Every row gives one point. To make a cloud, some directions were put in groups of two or more. Within a group, all points are equally far from the middle, so they leave a hole (a ring in 2 directions, a hollow ball in 3). The other directions are filled evenly. Then the cloud was stretched, turned, moved and blurred a little. How many holes are there, and how many directions does each take, smallest first?
In the rows, 128 means zero.

Cloud (22 x 3)
[[139 169  93]
 [129 143  86]
 [146 146 145]
 [ 95 152 114]
 [125 177  99]
 [ 89 155 102]
 [106 118  80]
 [142 107 142]
 [165 153 105]
 [120 191  97]
 [ 86 124  82]
 [130 129 138]
 [119 108  97]
 [151 163 120]
 [122 104 150]
 [150 166 160]
 [153 100 134]
 [133 110 138]
 [117 115 100]
 [116 179 117]
 [146 159 142]
 [119  97  91]]
Holes: 0

Cloud (27 x 4)
[[133 118  81 146]
 [152 122 155 130]
 [ 91 156 161 142]
 [125 172 141 124]
 [152 114 104 136]
 [168 167 132 110]
 [ 73 162 157 123]
 [ 85 143  92 130]
 [109 128  93 193]
 [146 178 132 111]
 [117 140 162 145]
 [125 131 127 179]
 [150 179 132 105]
 [162 155 143 122]
 [115 157 117 167]
 [129  80 116 120]
 [ 76 107 108 110]
 [111 145 130 104]
 [135  96  91 126]
 [ 99 183 112 139]
 [ 92 127 110 119]
 [100 101 138 158]
 [134 119 107 169]
 [ 92 124 130  94]
 [ 89 124  99 142]
 [ 83  94 109 154]
 [136 163 137 118]]
Holes: 0

Cloud (51 x 6)
[[127 165 103 132 136 127]
 [143 125 144 168 137 185]
 [148 102 136 148 107 103]
 [203 139 148 117 112 141]
 [148 138 169 114 196 159]
 [164  97 187 145 117 135]
 [125 138 139 128 193 148]
 [126 141 126 166 112 154]
 [153 104 134 129  98 132]
 [140 123 182 147 143 142]
 [122 151  97 145  73 118]
 [ 95 124 114 110 144 180]
 [161 114 157 139 161 156]
 [128  82 145 119 139 114]
 [128 123 153 103 168 148]
 [120 154 141 163 104 129]
 [137  91 161 175 183 163]
 [142 133 140 120 170 149]
 [170  97  98 126 181 162]
 [124 161 111 119 170 123]
 [ 83 116 112 129 136 153]
 [133 115 153 115 138 163]
 [123 126 136 146 147 132]
 [151 115 172 133 116 106]
 [174  92 143 146 138 114]
 [193 137 170 142 165 131]
 [179 120 133 160 163 124]
 [138 144 140 142 131 112]
 [116 118  99 136 153 162]
 [123 156  88 132 117 116]
 [143 163 140 183 153 114]
 [112 124 138 131 135 108]
 [142 162 143 158 152 132]
 [132 165 117 123 153 107]
 [114 103 138 135 124 159]
 [158 135 151  99 147 184]
 [171 121 143 168 152 158]
 [102 144 143 154 117 161]
 [161 122 149 125 190 153]
 [ 59 139 126 126 130 157]
 [ 89 164 133 131 139 161]
 [175  82 125 164 137 112]
 [168 151 130 180 156 118]
 [185 107 140 120 107 152]
 [116  87 124 132 137 181]
 [ 89 107 163 137 147 119]
 [123 156 151 113 193 136]
 [187 137 147 132 158 131]
 [157 109 119 158 125  94]
 [139 140 121 154 128 200]
 [182 125 151 151 133 131]]
Holes: 0

Cloud (50 x 6)
[[118 126 172  98 101 125]
 [ 97 132 157 108 167 163]
 [100 143  96 140 126 150]
 [155 106 104  95 166 152]
 [105 162  99 100 137 125]
 [ 97 105 158 117 159 171]
 [ 87 114 116  81 121 138]
 [134  98 148  74 145 158]
 [106 129 127  75 143 165]
 [113 140  79 137 148 122]
 [165  79  97 117 105 104]
 [103 116 164  88 102 135]
 [159 123 157  85 130 113]
 [124 145 142 162 108  86]
 [147 118 143 117 148  65]
 [156 137 125 149 151 151]
 [101  74 145 137 142 122]
 [112 151 165 131 120 154]
 [141  89 132 122 101 174]
 [182 146 113 119 121 126]
 [160  88 155  96 148 109]
 [ 84 131 126 149 129 160]
 [125 106  96 158 117  96]
 [148 142 115 106  76 133]
 [116 159 166 122 150 131]
 [105 138  96  95 114 156]
 [142 119  81 133 133  78]
 [118 151 110 123  87 145]
 [151 157  93 130 129  85]
 [120 138 150 149 150  71]
 [104 126 148  75 107 138]
 [125 162  87 137 137 110]
 [149 149 100 130  93  89]
 [136 130 177 102 126 139]
 [131  91 136 165 157 101]
 [ 95  80 146 134 121 149]
 [150 100 128  68  99 133]
 [140  82 124  79 157 147]
 [116  90 102  80 120 152]
 [129  86 163 126  89 132]
 [118 123 153 108 185 151]
 [160  77 123  81 127 113]
 [150 129 175 126 147 131]
 [112 148 162 134 159 154]
 [151  94 102 160 148 111]
 [122 150  95 108 173 135]
 [ 84 147 143  91 124 130]
 [116  83 108 134 104 148]
 [ 94 118 110 163 122 117]
 [ 71 126 144 136 164 144]]
Holes: 2 (2, 4)

Cloud (84 x 8)
[[137  86 101  88 137 101 150  92]
 [118 121 139  86 145 148 117  56]
 [168 127  68 132 127  97 139 141]
 [124  83 124 133 130  66 119  90]
 [111 113 132 142  99 170 102  77]
 [147 134  95 102 147 111 154 148]
 [112 103 200 125 155 112 109 141]
 [147 124 110  99 127  69 154 143]
 [164 119 134  94 124 176 165 135]
 [156  91 101 123 116 160 105  99]
 [109  89 134 165 122 123  84  85]
 [135 156 117 116  87 130 120 104]
 [152 108 141 122 127  48 139 116]
 [165 122  77 116 107 163 130 166]
 [195 119 110  90 142 143 114  99]
 [130  90 104 109 121 177  98 118]
 [176 142  96 113 109 127 158 144]
 [132 126 148  93 159 134 143  70]
 [106 119 115 139 139 171  81  94]
 [103 127 119 129 111 164 114  99]
 [134  71 113 142 100 165 112 142]
 [142  77 140 117 126  75 146 104]
 [ 93 126 120  79 119 119 123 129]
 [127  61 132 131 113 134 110 143]
 [132 118 145 130 130 118 145  47]
 [108  67 134 122 104 170 143 127]
 [ 95 105  98 127 124 109  81  97]
 [181 110 135  95 139 113 114  95]
 [125 131 109 127 110 137  94 152]
 [139 137 143  66 124 133 116 103]
 [124 162  98 120 107 131 134  76]
 [138  64 108 120 104 133 101 119]
 [130 117 172 125 152 106 136 117]
 [122 126 123  86 103 171 159  92]
 [130  98 169 134 155  91 143 110]
 [135 130 103 159 180 166 120 138]
 [137 136 104 128 178 160 166 139]
 [137 108 122 157  83 107 116 144]
 [139 120 136 146 166 119 144 144]
 [132 155 100 153 105 116 143  77]
 [118 136 109 131 106 123 154  85]
 [186  98 101 123 150 106 109  99]
 [168  93  77 113 143 122 113 109]
 [113 110  91 147 145  77 102 152]
 [ 98  83 105 156 115 121  95 107]
 [163  95 169 105 148  74 148 102]
 [118 111 114 125  77 140  90  96]
 [134 123 109  83  97 150 111  66]
 [ 93  96 170 124 121 129 105  75]
 [154 109 116  90 147 128 132 160]
 [131  80 147 134 100 101  93 161]
 [107 143 108 118 142 131 130 104]
 [135 142 135 142 131  73 105 108]
 [124 139  87 151 115  94 133 119]
 [176  96 152 124 108 106 119 111]
 [175 116  75  94 179  95 140 120]
 [ 79 113  93 113 156 175 158  99]
 [122 103 119 102  66 120 104  68]
 [ 90  66 132 135 117 113 137 128]
 [160 167 148 133 135 137 150  92]
 [139 139 124 124 155 107 116 104]
 [ 99  97 102 108 156 114 140 121]
 [154 133 152  97 149 103 145 109]
 [126 114 173 119 111 124 102  58]
 [153 120 135 156 103 130 119  87]
 [120 145 152 150 140  95 145  73]
 [108  89 125 120  87 124  94 132]
 [ 93 145 126 105 120 116 161  96]
 [132  95 108 114 109 136  92  85]
 [140  93 133 114 113 169 164 121]
 [164 171 106 122 119 130 157 145]
 [143 120  80 136 164 124 126 139]
 [129 136  96 123 132  98 120 122]
 [154 112 113  99 128 106 116 114]
 [135 121 142 158 149 121 148 114]
 [129 134 129 122  99 114 124  67]
 [143  82 117 101 122 145 153 118]
 [ 95 121 118 158 121  56 101 156]
 [148 118 117 125 127 165 129 190]
 [140 131 117 123 129 191 120  75]
 [118 135 156 110 115 122 117 108]
 [ 94  94 121 117 100 126 116 132]
 [129  97  85  69 121 127 127  89]
 [ 87  93 177 124 129 116  83 115]]
Holes: 0

Cloud (107 x 9)
[[127 125 137 135 163 152  79 123 100]
 [122 105  95  70 139 116 125 139 141]
 [ 97 102 140 135 125 139 182 144 103]
 [108 154 114 114 138  80 130  87 103]
 [131  82 110  99 153  86 165 164 142]
 [155 124 147 162 180 162 129 164 143]
 [ 89 127 116 143 169 105 126  92 112]
 [ 89 117 145 136 132 128  99 109 143]
 [126  76 140 119 150 117  96 164 100]
 [122 129  99 129 180 107  91 104 159]
 [129 109 175 108 156 156 105 153 156]
 [182 101 167 110 172 124 125 171 120]
 [ 78  89 144 135 168 108 143 145 151]
 [143 102 113 174 136 144 141 127 163]
 [117  95 160 139 144 114 103 169 114]
 [126 176 114 141 155 113 116 131 130]
 [130 161 126 138 114 124 102 107 130]
 [113  95 128 141 191 155 131 171 155]
 [154 121  88 131 150 107  92 108 103]
 [151 130 107 118 139  58 153 100 129]
 [154  87 133 105 121 133 154 106 151]
 [125 110 121 116 154  69 124 101 166]
 [ 99 153 109 150 122 110 147 112 134]
 [177 111 167 130 176  81  81 151 135]
 [133 104 151 130 157  58 148  99 117]
 [127 125 158 106 177 179 127 150 119]
 [ 83  67 131  96 134 117 168 135 129]
 [158 137 164 122 161 174 119 100 133]
 [139 106 132 167 143 166 132 163 150]
 [127 154 139 107 178 160  86 125 145]
 [181 140 125  95 121  86 127 119 117]
 [147 124 176 152 166 123  89 101 165]
 [125  75 102  96 133  93 151 172 123]
 [169  87 165 123 169  97 149 164 142]
 [161 135 126 178 143 125 116 149 160]
 [124  62 146 127 146 125 167 107 152]
 [161 152 128 146 105 125 133 110 147]
 [115 106 139  72 167 114  97 125 109]
 [130 151 136 160 165 145  80 118 122]
 [107 128  94 131 185 147 150 136 123]
 [132 123 157 114 154 117 117  94 180]
 [101 108 155 113 138 111 185 136  95]
 [151 102  91 125 113  92 176 116 113]
 [131 154 171 133 155  95 163 107 117]
 [137 121 132 147 114 149 155 136  96]
 [142 153 178 108 154 121 118 102 149]
 [125  78 133 149 197 138 121 133 159]
 [145 124 138 146 133 108  91 137 183]
 [165 138 126 130 166  72 108  89 149]
 [111 125  86 125 166 124 179 135 140]
 [118 151 134  86 166  93 121 132 110]
 [140 138 138 129 123 113 191 112  88]
 [107 133 148 110 177 155 121 100  97]
 [ 82  89 143  93 145 107 164 146 119]
 [123  59 116 134 136 132 155 167 161]
 [146 109 146 106 162 102 162  74 126]
 [121 150 100 137 180 159 109 119 145]
 [114  98 182 131 151 149 165 134 153]
 [121 124  99 121 157 145 120  79 154]
 [117 108 154 113 126 120 100 166 130]
 [123 141 139 120 109  79 129 136 117]
 [132 150 138 143 124 135  85 107 130]
 [109 112 106 138 166 183 142 111 138]
 [126 134 175 165 180 129  96 124 145]
 [156 115 124  96 140 111  81 104 103]
 [175 182 128 139 148 111 110 127 128]
 [124 107 163 144 164 122 130 177 112]
 [138 140 149 147 137 102 162 156 155]
 [ 95 136 123 110 176  93 148  97 108]
 [143 138 168 132 186 163 142 125 107]
 [139 120 112 163 146  91 134  98 168]
 [105  84  87 149 137 133 139 129 121]
 [ 88  65 140  97 154 139 134 136 146]
 [150 103  74 141 140 103 153 132 124]
 [166 132 141 147 109  97 129  90 125]
 [121 124 173  95 169 157 128 143 143]
 [ 92  93 153 104 169  85 127 117 114]
 [153 117 158 143 131  61 102 123 122]
 [151 149 166 119 177 112 137 103 165]
 [120 104  83 141 130  82 169 115 125]
 [144  93  76 113 119 126 144 119 124]
 [143 117 111  91 172 142 120 156 168]
 [124 136 109 123 153 143  72 129 164]
 [127 108 139  82 113 104 153 128  94]
 [115 140 106  96 149 142  99 112 157]
 [154 102 111 104 114 111 131 120 166]
 [ 88  94 150 128 192 146 123 148 130]
 [103  59 123 108 150 143 126 151 112]
 [120 159 110 122 181 110  96 118 107]
 [134 162 148 148 160  92 132  90 101]
 [134  64 137 127 176 126 131 130 103]
 [151 130  99 116 173 163 146 138 157]
 [159 140 124 116 138 103 182 133  87]
 [131  78 156 123 157  88 163  98 138]
 [171 126 170 101 176  86  98 111 135]
 [134 113 130 116 124 156 125 175 152]
 [165 147 125 166 123 125 160 134 135]
 [ 99  97 151 133 145 115 155 103  88]
 [122 144 114 119 139 175 127 114 106]
 [119 118 169  95 123 133 133 131 116]
 [157  87 182 141 175 133 102 145 164]
 [114 108 137 131 148 140  74 163 156]
 [153 150 155 127 110  85 135 120 136]
 [159 143 151 127 184 172 133 153 127]
 [184 116 161 121 184 145 114 158 113]
 [184 103 149 125 147 167 122 149 135]
 [184  88 136 132 158 107 116 177 118]]
Holes: 2 (3, 6)

Cloud (98 x 9)
[[134 114  94 156 116 110  79 149 162]
 [136  93 122 147 173 167 107 159 136]
 [149 118  85 156 113 111 133 151  99]
 [120  94 117 108 108 148 159 109 139]
 [172 137 185 151 159 167 145 136 157]
 [160 122 117 147 120 129 176 126 136]
 [136 173 112 145 139 129 136 139 162]
 [173 127 147 129 134 166  86  92 148]
 [141 108 114 144  54 130  68 100 145]
 [141 142 177 155 109 105 141 155  97]
 [114  63 140 119 139 127  72 107 157]
 [170  87 116 154  84 107 104 130 115]
 [112 145 134 162  97 154 119 147 139]
 [166  78 153 113 125 159  80 135 123]
 [117 106 131 107 122 143 122 155 106]
 [ 88 112 144  90 165 159 139  91 130]
 [158 177 141 122 102 132  74 101 147]
 [143 137 124 120 166 186 128 191  96]
 [155 154 123 124  86 162  86 125 152]
 [142  84  92 108 153  81 109 137 141]
 [127 131 129 109 118 115 126  72 156]
 [131  88 128 139  63 102 110 124 139]
 [ 71 136 122 105 105 107 157 145 124]
 [106 102  80 158 127  68 155 156 153]
 [156 147 126 138  87 130  88  79 151]
 [140 159 187 157 141 165 131 122 151]
 [159 151 134 130 175 162 134 116 130]
 [120 164 181 125 121 116 130 161 146]
 [ 94  83  93 140 133 121  95 141 100]
 [147  80 150 136 166 153  98 175 120]
 [168 113  88 117 143  82  71  91 160]
 [111 143  82 107 176 126 129 160 140]
 [112 169 121 134 123  79  98  79 146]
 [154  95 104 105 114 120 110 104  91]
 [100 138 182 130 101 121 110 100 128]
 [105  95 127 113 141 148 149 158  74]
 [130 103 106 150 120 106 104  61 136]
 [162 106  91 141 137 135 124 109  84]
 [141 108 105 109 191 101 120 119 156]
 [121 173 156 123 158 108 142 118 107]
 [103 147  98 120 156 133  94 152 123]
 [133 101 124  95 116 145 140 132 131]
 [129  80 106 117  90 128 171 139 131]
 [ 86 101 105 155 126 118 122 129 151]
 [103 109 197 111 127 141  87 131 151]
 [125 113 153 114 175  97 151 102 162]
 [154  93 133 165 110 172 108 166 108]
 [ 91  76 138 125 156 150 152 188 148]
 [157 131 147 112 150 145 124 117 131]
 [189 107 127  97 146 140 117  88 147]
 [ 97 105 163  79 119 140 105 156 115]
 [172  93 120 129  73 111 127 103 113]
 [ 80 160  86 104 140 127  97  94 113]
 [101 147 115 149 109 122 102 151 150]
 [ 94 105 124 152 137 115 173 128 127]
 [115  95  98 109 156  95 123  94  98]
 [ 80 142 125 122 153 131 110  82 104]
 [110 141  83 133 117 140 112 135  98]
 [169  90 114 134 145 162 149 181 134]
 [140 119 116 144  90 114  54 159 143]
 [155  96 171 112 117 110 136 164 160]
 [147 110  88 101 105  78  85 136 163]
 [127 166 145 108 144 147  85 122 117]
 [155 137 138 129 126 110  91 110 153]
 [173 134 104 172 139  87 101  84 132]
 [138 129 154 112  65 161  75 151 137]
 [140 120 124  78 157 108 131  98 133]
 [132 112 135  85 148 150 137 128 150]
 [129 112 101 110 145  85 104 154 138]
 [126 121 124 157 152  90 116 125 168]
 [145 112 117 113 132 148  82  77 166]
 [143 132 165 106 111 144 127 193 145]
 [129 135 159 100 169 133  78  93 131]
 [158 144  82 162 121 153 152 116 157]
 [145 107 148 125 122 167 174 169 142]
 [155  78 157 113 134 140 106 154 113]
 [165 111 136 156  98 115 134 122 127]
 [114 123 136 142 158 131 161 124 170]
 [144  96 156 154 138 122 103 124 142]
 [120 140 181 103 176 108 112 123 173]
 [159  76 131  90 150 131 147 146 108]
 [114 149 142 143 126 119  73  99 147]
 [111 122 167 140 133 146 113 133 171]
 [ 71 120 142 148 129 112 158 155 132]
 [ 86 136 150 114  99 116 157 187 133]
 [100 154 127  89 139 131 142 139  98]
 [125 109 131 111 123 175 104 138 145]
 [203 169 100 149 142 117  70 105 157]
 [109 102 130 141 116 121 102 158 143]
 [143 117 121 174  77 106 103 107 138]
 [138 105 118 119  61 107 111 134 146]
 [110 105 132 138 182 171 122 123 143]
 [116 110 148 124 123  97 102  97 163]
 [110 126 165 105 113 148  87 134 139]
 [123 118 130 148 130 114 151 153 153]
 [106  80 148 119  79 106  86 123 109]
 [140 149 138 134 124 142 136 121 170]
 [139 135 116 141 140 102 121 138  99]]
Holes: 0
